Every row gives one point. The points of each table are mixes of a few directions, plus a little noise. Count the directions of each table, and those that both share. Where both have some left over, give the other angles between the two spaces (their principal angles), to ten degrees, smallest first.
In the rows, 128 means zero.

First, 5 rows:
[[ 98  57]
 [137 149]
 [139 153]
 [131 134]
 [136 147]]
Second (7 x 2):
[[159 132]
 [152 131]
 [110 126]
 [146 130]
 [142 130]
 [148 130]
 [ 39 117]]
Directions: first 1, second 1, shared 0; angles 60

First, 7 rows:
[[139 165  88]
 [142  61 128]
 [134 174  94]
 [120 142 138]
 [116 113 161]
 [112 102 173]
 [133 138 114]]
Second (7 x 3):
[[139 111 112]
 [152  93  95]
 [145 103 104]
 [105 162 160]
 [130 125 125]
 [136 116 116]
 [ 89 186 183]]
Directions: first 2, second 1, shared 1

First, 8 rows:
[[131 136 127 123]
 [114 172 154 130]
 [134 194 136 106]
 [132  75 111 138]
 [139  87 107 128]
 [115 192 158 125]
 [120 107 132 141]
 [140  61  99 133]]
Second (8 x 4):
[[112 114 127 137]
 [130  97 116 132]
 [141  95 112 128]
 [141  95 112 128]
 [154 182 140 109]
 [ 87 229 178 129]
 [123 107 122 133]
 [136 106 118 128]]
Directions: first 2, second 2, shared 1; angles 30

First, 6 rows:
[[118 144 134 115 111 149]
 [108 161 139 102  94 171]
 [121 139 132 119 117 142]
 [130 124 127 131 132 123]
 [123 136 131 122 120 138]
 [167  64 106 179 194  44]]
Second:
[[114 115 136 127 132 140]
 [165 223 106 102  72 123]
 [154 145 113 133 126 101]
 [ 76  71 158 128 148 172]
 [119 125 133 125 126 139]
 [119 122 133 126 129 137]
 [148  95 117 154 162  84]]
Directions: first 1, second 2, shared 1

First:
[[122 116 142  51 116 152  72 110]
 [153 129 114 156 157 152 162 156]
 [152 126 168 182 171 132  78 119]
 [111 138 138 114  98 150 154 180]
 [117 125 151  71 107 109 151 111]
 [132 122 114 125 136 108 119  91]
 [114 127 109  92 104 132 129 128]
 [120 129  76 142 118 102 156 108]
 [132 140 140 221 144 114 130 148]]
Second:
[[173 109 125 126 103 106 119 146]
 [179 107 124 126 100 103 118 148]
 [ 42 164 134 132 175 171 145  93]
 [136 124 127 128 123 124 126 131]
 [ 63 155 133 131 164 161 141 102]
 [201  98 123 125  88  91 113 157]
 [103 139 130 129 142 141 133 118]]
Directions: first 5, second 1, shared 0; angles 90

First, 7 rows:
[[106 185 132  75 121 153 100 110 152]
 [156  65 127 168 105 130  86 151 119]
 [162  46 124 195 123 107 131 155 103]
 [127 128 126 138 145 112 169 126 118]
 [124 136 129 121 128 130 128 125 131]
 [ 94 205 130  77 152 130 169 100 141]
 [127 131 129 121 122 134 113 128 133]]
Second (8 x 9):
[[157  95 130 114 107 139 108 132 126]
 [116 143 127 133 137 123 138 126 129]
 [ 95 188 127 108 161 114 188 108 130]
 [142  88 127 160 107 135  77 147 127]
 [170  95 132  83 104 143 125 124 125]
 [139 109 128 133 117 132 109 134 127]
 [ 82 210 127 103 174 109 209 101 131]
 [123  97 125 189 116 129  69 153 128]]
Directions: first 2, second 2, shared 1; angles 80

First:
[[172  78  58 133 132  95 118 130 149]
 [107 136 130 142 142 116 122 130 147]
 [ 97 181 212  78 102 179 131 112 100]
 [102 137 129 182 152 103 120 145 140]
 [121 140 148  74 116 146 123 107 141]
 [135 104  85 174 150  96 128 143 143]
 [175 102 104 175 112 114 122 154  80]
 [117 162 186 121 101 139  98 130 100]
 [137 112 104 105 136 145 162 118 135]
 [118 128 124  96 138 148 156 113 144]]
Second (9 x 9):
[[121 137 140  82 100 126 116  79 133]
 [104 130 123 101 170 153 154 145 177]
 [141 127 132 142 104 114 113 117 101]
 [120 126 121 134 157 140 144 155 148]
 [115 120 109 155 198 152 165 198 166]
 [151 131 142 131  63  99  91  78  76]
 [101 134 127  82 160 153 150 126 180]
 [147 124 129 159 104 110 112 127  91]
 [152 123 130 166  97 106 107 125  82]]
Directions: first 4, second 2, shared 1; angles 40

First (9 x 11):
[[119 131  99  94 136 131 132 110 149  90 129]
 [136 140 107  71 133 113 160 102 147 109 118]
 [ 83 107 126 206 109 171  37 164 107 114 172]
 [152 132 155 132 130 111 157 131 117 167 110]
 [140 129 155 150 117 120 130 142 107 168 126]
 [132 141 116  83 113 113 142 114 128 130 131]
 [159 134 175 147 113 105 153 144  96 201 114]
 [100 117 102 142 136 154  92 129 143  81 145]
 [131 121 117 128 165 134 149 116 159  93 108]]
Second, 10 rows:
[[123 142  99  65 112 117 136 106 136 108 137]
 [128 151 102  47  96 106 141 104 125 126 141]
 [126 127 123 126 131 130 127 126 133 120 128]
 [132 124 143 150 129 129 126 138 120 144 125]
 [147 144 154 110  88 101 139 135  91 192 133]
 [133  97 176 249 166 155 111 167 122 149 110]
 [131 142 120  86 105 113 136 118 120 138 135]
 [130 122 140 154 134 132 125 137 125 136 124]
 [100 106  87 150 185 167 113 115 184  32 121]
 [130 124 136 144 131 130 126 134 125 134 126]]
Directions: first 3, second 2, shared 2

First:
[[136  90 157  55 113  61 180 120 163 152 151 195]
 [141 113 111 133 156 133 127  87 177  93 142 107]
 [ 83  72 102 103  97 162  86 120 103 157  87 133]
 [115 208 136 174 146 134 145 175  90 107 115 122]
 [175 118 157 124  95 116 116 141 108 177 158 122]
 [ 87 137 123 112 133 119 150 141 121 117 103 160]
 [105 140 124 119 145 114 155 129 141 105 118 150]
 [ 93 169 109 151 167 137 148 132 136  76 105 128]
 [176 108 122 162 116 165  73 107 125 145 150  67]
 [137 112 123 137 112 150  96 125 113 147 126 106]
 [160 141 143 138 128 118 133 131 131 133 152 118]]
Second (9 x 12):
[[ 94 129  89 107  69 131 132  71 146 137  97 171]
 [164 127 170 147 181 118 132 184 106 125 158  89]
 [106 129 101 122 117 151 107 105 147 116 116 138]
 [138 128 138 138 161 139 113 153 127 115 141 105]
 [169 125 179 135 137  77 178 164  89 157 147 118]
 [154 128 154 154 210 155  92 191 125  97 161  71]
 [ 99 129  95 113  88 138 123  85 146 129 105 158]
 [104 129 100 118 102 141 119  96 144 125 111 148]
 [124 128 126 117  89 103 157 104 121 150 115 154]]
Directions: first 4, second 2, shared 0; angles 30, 50

First:
[[139 100 131 118 151 113 103 151 162 137  48 162 153 138]
 [115 127  62  95  93 116 198  93 145 135 122 127  75  91]
 [145 120  88 162 114  99 143 102  85 171 156  54  78  90]
 [138 115 158 185 168 107  96 151 107 156 115 131 165 147]
 [115 146 175 151 148 146 113 145 118 109 161 156 170 160]
 [133 131 144 103 124 147 102 137 139 107 123 129 135 137]
 [101 155 134 109 113 153 163 118 136  96 170 159 132 137]
 [141 145 156  89 106 170  79 133 124  89 161  91 121 134]
 [125 113 102 141 136 101 154 123 136 153  96 143 123 118]]
Second (9 x 14):
[[128 133 140 122 123 142  97 135 124 130 143 160 117 121]
 [127 112  90 149 144  82 227 104 141 120  77  24 165 152]
 [128 117 101 143 139  95 198 111 137 122  92  54 154 145]
 [128 145 168 106 112 177  24 153 115 136 182 237  90 102]
 [128 134 143 120 122 145  90 137 123 131 147 168 114 119]
 [128 134 143 119 122 146  88 138 123 131 148 170 113 118]
 [128 122 115 135 133 112 163 119 133 125 110  91 141 137]
 [128 129 132 126 126 133 118 130 127 129 133 138 125 126]
 [128 125 121 132 131 120 146 124 130 127 119 109 135 133]]
Directions: first 4, second 1, shared 0; angles 60

First:
[[203 127 169 157 149 146 129 138 112  82 138  75 146  57 143 127 129 182]
 [143 132 159 140 134 118 134 104 117  76 129  92 145 111 146 142 124 141]
 [115 115  98 124 133 150 114 158 138 179 131 162 112 129 112 121 129 122]
 [132 141 144 125 119 107 141 105 122  98 124 111 137 139 137 129 129 126]
 [ 92 119 133 133 137 122 121 104 128 104 128 126 134 139 138 156 118 112]
 [ 93 128 117 118 121 117 128 114 133 134 124 144 124 158 127 135 125 104]
 [110 127 130 127 128 120 128 113 128 116 126 127 131 139 133 139 124 118]
 [118 123 137 135 136 126 124 115 126 106 129 118 135 124 136 144 122 127]
 [137 150 104 100  95 113 145 143 135 175 119 156 112 165 109  88 143 116]
 [ 93 106 127 141 150 141 109 120 131 117 133 131 131 120 135 160 115 119]
 [174 140  90 107 106 148 134 192 138 219 127 168 101 128  94  67 149 142]]
Second (8 x 18):
[[139 141 138 137 154 133 114 117 133 123 142 127 162 114 153 153 141 129]
 [148 156 125 120 122 117 143 124 136 139 131 139 129 122 132 125 145 125]
 [  7 141 109  67  77 163  98 188 145  89 136 115 116 151 120 120 101 110]
 [138 144 121 117 131 142 115 150 135 153 138 138 146 128 133 118 142 133]
 [166 138 136 148 154 122 133 107 130 135 135 135 144 104 143 148 145 132]
 [138  96 124 138 129 135 123 141 116 147 118 127 116 139 110 107 116 138]
 [124 129 139 126 123 110 131 107 120 114 122 117 142 158 135 125 126 121]
 [164  80 131 171 133 101 168  92 109 124 102 126  69 109  98 129 107 135]]
Directions: first 3, second 5, shared 2; angles 60

First, 10 rows:
[[169 135 124 106 128 137  99 155  92  84 151 119 190 148 132 129 125 112
  162 140]
 [ 85 119 135 154 126 117 164 102 161 172 101 142  62 105 131 119 136 148
   94 113]
 [139 134 123 115 132 134 110 130 129 122 139 116 146 136 116 144 118 118
  134 136]
 [189 151 106  72 144 154  50 149 114  85 181  81 225 169  87 187  91  85
  166 164]
 [161 132 125 112 127 134 107 151  96  90 146 123 178 144 134 125 127 116
  156 136]
 [ 76 126 127 144 136 123 149  85 194 196 107 124  51 107 101 154 117 139
   79 122]
 [ 99 124 130 142 129 123 147 108 156 161 113 133  84 114 122 131 128 138
  103 121]
 [113 119 137 147 121 118 155 127 123 134 111 147 102 116 148 101 144 143
  121 115]
 [162 125 133 124 119 127 124 161  75  78 137 140 176 138 158  96 144 127
  163 127]
 [ 88 114 141 163 119 112 176 113 140 158  95 156  65 103 151  95 149 154
  102 106]]
Second, 8 rows:
[[119 129 123 130 114 146 108 123 147 132 138 105 113 156 107 158 127 104
  133 146]
 [131  96 110 137 155  96 146  72  39 135 128 195 211  52 113  25 125 144
  110  83]
 [104 119 129 146  85 161 111 124 145 133 131 103  93 172 111 163 144  93
  135 146]
 [101 138 137 146 108 142 129 147 197 135 126  90  33 181 131 178 139 115
  137 161]
 [140 140 124 114 160 111 129 131 142 128 134 126 132 116 127 127 110 142
  127 132]
 [113 124 150 151 103 126 164 151 132 126 100 141  82 131 172 114 157 148
  127 117]
 [143 122 135 120 112 136 129 137  87 117 118 144 176 113 145 116 137 133
  127 107]
 [173 155 117  80 187 106 108 139 135 119 147 120 185 104 118 142  84 147
  128 133]]
Directions: first 2, second 4, shared 1; angles 40

First:
[[109 169 119 130 133 159 126  90 100 165 123 143 121 106 100 138 137 154
  157 149 120 120 135 167]
 [189  77 143 114 128 121 111  88 160 147 111  97 137 126 152 139  98 124
  113 137 178 140 133  44]
 [153  91 101 114 134 139 131  91 137 147  98 105 123 151 133 152 112 141
  128 124 167 161 123  62]
 [ 97 160 102 127 141 151 131  63 108 183 107 130 109 131 100 142 119 168
  165 149 143 139 135 140]
 [202 146 170 119 111 184 101 131 103 130 147 152 160  34 115 146 172 114
  121 153  99  84 133 167]
 [132  76 109 126 126  99 145 180 151  78 123 109 127 181 156 125 124 104
   98  88 136 158 112  79]
 [ 74 171 115 140 128 133 142 161 101 112 142 154 120 132 108 118 153 131
  142 120  86 118 123 199]
 [144  83 119 123 128 106 134 146 153 105 119 107 128 163 151 129 113 113
  107 107 149 150 120  73]
 [ 71 151 165 150 133  57 125 142 157 124 154 124 119 147 144  76  92 118
  130 136 124 105 142 152]
 [109 157 139 138 119 131 134 189 109  89 156 155 136 109 120 115 163 110
  122 117  77 104 122 195]]
Second:
[[120 128 133 124 134 101 109 205 135  86 122 113 126 138 137 133 120 106
  107  98 156 111 124 109]
 [ 69 140 114 134 165 106 120 121 121 144 111 105 144 116 140 109 137 127
  147 145 157 116 125 136]
 [129 113 141 131 154 115 108 107 143 148 113 100 155 103 151 117 131 120
  124 155 170 115 127  99]
 [100 103 106 102 158  96 112 125 107 127 104  85 155  94 159 117 131 101
  160 120 166 120 128 101]
 [161 148 107 117  78 195 170  44  91 163 152 184  96 127  83 149 133 167
  166 130  41 163 139 183]
 [141 117 110 107 132 127 113 185 118  95 107 110 122 137 128 158 124 115
  118  90 162 126 122  91]
 [112 201 113 147  98 187 152 131 103 141 142 191  76 164  59 159 135 179
  132 124  72 138 129 204]
 [ 86  79 111 131 117  71 176 121 141  94 158 126 134 168 169  70 125  97
  141 106  68 165 123 142]
 [175 119 180 114 126 105  86 150 142 118 137 109 152  73 150 123 115  97
  115 134 156  84 141 103]
 [175 140 156 154 106 171 139  85 155 159 143 162 116 141 103 139 129 161
  100 163 106 139 130 138]
 [139 120 136 145 138 134 124 132 155 134 118 123 131 147 129 133 130 137
   99 142 156 132 120 102]]
Directions: first 4, second 6, shared 3; angles 50

First, 11 rows:
[[124 127 100 197 159 123 174 123 190  50 143 136 107 125 124 100 145 138
  104 168 196  97 112  97 186 147 166 171 144 167 178  99]
 [124 136 168 149  81 135 119 135 124 164 128 110 157 158 118 156 105 130
  114 113 119 104 147 140 148 107 136 121  92 111 134 140]
 [133 123 119  68 141 126 105 126  91 154 118 135 121 109 137 126 133 120
  153 113  90 165 125 140  77 131  98 105 143 115  92 138]
 [122 133 139 195 113 130 154 130 170 100 139 119 136 149 117 131 122 137
  100 145 170  86 131 115 186 125 162 154 111 142 169 116]
 [135 118  83  80 182 120 126 119 116 102 124 150  95  89 142  98 154 123
  153 137 120 169 108 121  85 151 107 125 172 140 106 120]
 [126 131 137 146 117 130 132 130 137 128 131 123 135 138 124 133 123 130
  119 129 136 115 132 127 144 124 137 132 118 128 138 128]
 [134 122 114  60 147 125 103 125  87 153 117 138 118 104 139 122 136 119
  157 113  87 171 123 140  69 133  94 103 148 115  87 138]
 [138 116  90  36 175 121 102 120  81 139 115 149 101  84 147 107 150 116
  170 117  84 192 112 136  47 145  83 102 171 122  76 134]
 [117 142 177 223  67 137 149 138 171 130 140 102 164 180 107 158  99 139
   84 132 167  59 150 125 211 104 173 150  74 128 179 126]
 [129 133 168  91  83 135  92 135  83 200 117 113 157 146 125 161 105 122
  137  93  76 137 148 155  99 104 105  95  98  92  97 154]
 [126 127 114 163 143 125 150 126 159  89 136 132 118 126 126 115 136 133
  116 148 162 112 121 113 157 137 147 149 136 147 153 113]]
Second (9 x 32):
[[122 110 132 118 182 152 121 110 164 111 139 128 141 131 189 148 175 130
   88 133 136 115 105 104 135 176 153 156 155  82 165 164]
 [127  78 125 133 136 117 145 119  83 180 107 154  44 109 103 109 202 133
  192 111 110 162 119  88  85 132  95  99 112  82 138 118]
 [128 136 126 111 146 138 117 125 145 110 136 122 154 129 155 137 121 125
  103 133 129 122 123 135 132 142 139 141 145 128 129 142]
 [133 157 120 112 106 120 118 140 120 117 129 121 154 126 113 123  76 122
  127 130 122 133 141 160 127 105 121 121 130 169  94 116]
 [128 111 120  93 168 137 117 117 126 129 128 135 121 115 162 132 162 125
  126 124 114 144 112 117 102 156 123 130 152  98 129 148]
 [126 138 126 103 164 146 111 120 161  97 142 119 170 131 179 146 125 125
   82 136 132 116 116 134 137 157 150 152 158 120 136 155]
 [131 159 135 173  50 104 145 152 110 135 123 119 130 142  54 113  59 130
  152 130 139 117 160 156 155  66 120 110  84 190 103  83]
 [120 123 142 152 153 149 131 118 177 103 142 118 154 145 169 150 149 133
   78 138 153  94 117 111 165 158 165 161 136 103 173 152]
 [135 139 126 157  47  90 148 152  67 168 108 135  84 123  28  95  83 129
  202 117 117 150 159 147 115  58  86  83  78 180  85  71]]
Directions: first 2, second 3, shared 1; angles 70

First (9 x 32):
[[133 129 141 119 125 119 142 129 138 125 122 126 133 118 124 118 128 119
  119 130 127 141 121 139 125 119 122 123 130 125 131 127]
 [114 124  90 155 138 154  89 125  99 137 146 134 114 156 138 158 127 155
  153 123 130  91 149  95 137 153 145 144 122 136 120 130]
 [154 135 196  80 111  82 199 133 180 112  97 117 152  78 110  74 130  79
   84 137 125 194  90 186 111  84  98 100 138 114 142 124]
 [115 125  93 152 137 151  92 125 101 136 144 134 116 154 137 155 127 153
  151 123 130  94 148  98 137 151 143 142 123 135 121 130]
 [140 131 160 105 120 106 162 130 153 120 113 123 139 104 119 103 129 105
  107 132 127 160 110 156 120 107 114 115 133 122 135 126]
 [136 130 150 113 122 113 150 130 145 123 118 124 136 112 122 111 129 113
  114 131 127 149 116 146 123 114 118 119 131 124 132 127]
 [ 95 119  40 189 151 187  36 122  60 149 169 143  97 193 151 197 125 192
  186 116 132  42 178  53 150 185 167 164 115 145 110 133]
 [154 135 198  79 110  81 201 133 182 112  96 116 153  77 110  73 131  78
   82 138 125 196  89 188 111  83  97  99 138 114 142 124]
 [111 124  84 159 139 158  82 125  94 139 149 135 112 160 140 163 126 160
  157 122 130  85 153  90 139 157 148 146 121 137 119 130]]
Second (10 x 32):
[[139 156 121 113 126 109 130 132 108 123 138 110 125 128 122 123 131 130
  119 120 128 132 136 123 141 117 124 129 137 141 126 120]
 [135 186  77  86 146  71 152 161  64 119 166 126 122 134 127 155 123 146
  101 156 142 146 121 100 147  93 101  99 158 167 146  82]
 [ 99  40 168 170 127 186 130 110 205 143  88 178 142 120 141 129 122 112
  151 145 126 125 100 158  85 160 140 127  97  83 134 160]
 [105 110  90 154 153 135 119 125 100 132 138 163 123 145 138 171 116 148
  145 148 131 117 116 109 122 142 139 110 127 137 144 111]
 [142 158 122 122 124 113 118 124 103 122 137 100 122 131 120 119 132 131
  126 107 123 124 146 120 147 123 133 137 136 142 120 124]
 [118 101 138 123 117 159 127 148 170 141 125 146 133 130 142 127 131 128
  129 148 140 117 125 128 111 135 112 142 117 107 121 147]
 [ 96  12 195 217 161 142 169  41 184 116  44 198 154  91 115 131 102  80
  158 129  93 180  50 209  73 159 184  61 101  91 176 128]
 [165 203 117 114 108 110  85 118  75 119 152  47 109 141 111  98 146 139
  129  63 116 101 191 104 179 125 143 172 140 156  93 134]
 [138 164 112  87 119 112 135 164 118 130 152 115 125 131 133 126 134 137
  107 143 143 127 138 110 138 106  98 136 140 139 122 121]
 [144 151 141  93  98 141 116 157 153 136 140  97 126 130 132 100 144 129
  115 121 139 111 157 119 137 120 104 167 127 120 101 152]]
Directions: first 1, second 4, shared 1

First, 10 rows:
[[ 98 173  65 129 151 169 126  96 172  78  37  97 189 153 160  77 166 178
   96  85 180 128 148  99  64  91 173 196 109  97 158 174]
 [128 146 128 128 117  99 114 134 121 120 158 155 132 127 135 175 111 150
  137 133 110 115 120 115 118 140  77 112 152 135 120 141]
 [163 132 151  96 138 119 122 134 128 142 121 134 132 129 129 159 116 146
  111 149  98 111 101 146 114 152  78 113 164 152 121 109]
 [104 108 120 139 144 103 124 134 110 164 191 120 103 127 110 122 128  49
  143 116 171 136 157 138 184 104 153 126  91 123 122 116]
 [132  97 169 155 136  93 104 152  88 174 196 150  76 126 122 151 101 112
  106 125 104 130 151  96 163 140 119  80 133 157 121 127]
 [105  89 163 127 121 132 137 125 117 167 163  99  99 133  93  90 110  83
  129 132 130 157 137 151 182 103 158 100  78 129 116 119]
 [186 131 115 111 173 134 127 143 129 139  89 134 128 117 149 141 160 109
  110 135 140 100 122 145 109 161 130 159 173 147 141  85]
 [110 121 147 113 108 115 132 123 127 139 165 120 126 131 106 135 103 118
  145 140 117 138 116 150 152 115 102 101 110 126 111 130]
 [136 153 113 150  92 115 126 138 123  82 131 177 135 110 147 174 128 171
  161 137 100 114 114 100  99 160  94 124 169 123 127 143]
 [116 130 110 130  98 200 166 102 166  77  30  96 159 127 128  54 158 163
  140 128 132 153 114 142  98 113 196 164 101  93 144 138]]
Second, 11 rows:
[[151 121 135 148 133 120 120 146 111 131 133 154 107 116 141 147 133 133
  122 129 113 118 134 106 124 155 128 121 156 141 133 120]
 [136 147 101 159 112 130 127 137 126  85 109 164 133 112 154 147 147 158
  147 122 123 117 131  94  98 152 133 145 158 118 139 140]
 [112 133  94 106 148 152 146 109 154 126  97  87 154 135 120  83 155  85
  137 118 183 135 133 165 137  95 170 173  91 104 135 116]
 [ 36  96 218 124  41 152 138  86 138 137 162  78 123 167  67  69  40 206
  116 136  51 199 110 123 157  66 114  30  37 117  96 203]
 [104 126  86 140 200 148 116 114 141 153  95  81 136 154 141  61 166  86
   72  74 213 135 187 107 131  80 213 185  82 118 156 139]
 [161 133 139 104 136 100 121 143 118 144 154 148 124 119 128 179 119 115
  136 151 111 105 106 150 131 155  73 115 165 148 116 100]
 [162 141 117 112 147 103 120 143 121 134 140 150 130 117 140 174 135 111
  135 140 130 100 117 141 122 154  89 136 168 142 126 102]
 [144 118 129 120 130 135 140 132 128 134 123 125 122 118 122 123 138 102
  141 140 132 127 120 152 140 136 138 134 131 128 127 102]
 [140 170  91 143 123 105 113 138 127  85 125 174 149 117 163 185 140 167
  143 123 124  99 125  93  84 155  87 146 178 126 135 145]
 [154 110 132 121 130 139 146 137 125 136 119 127 115 111 120 120 143  90
  148 146 131 127 117 160 147 144 148 136 134 129 127  89]
 [107 114 167 131 108 125 122 122 121 142 150 121 115 141 112 121  94 156
  112 130  95 146 126 116 138 117 114  86 110 136 118 151]]
Directions: first 6, second 5, shared 5
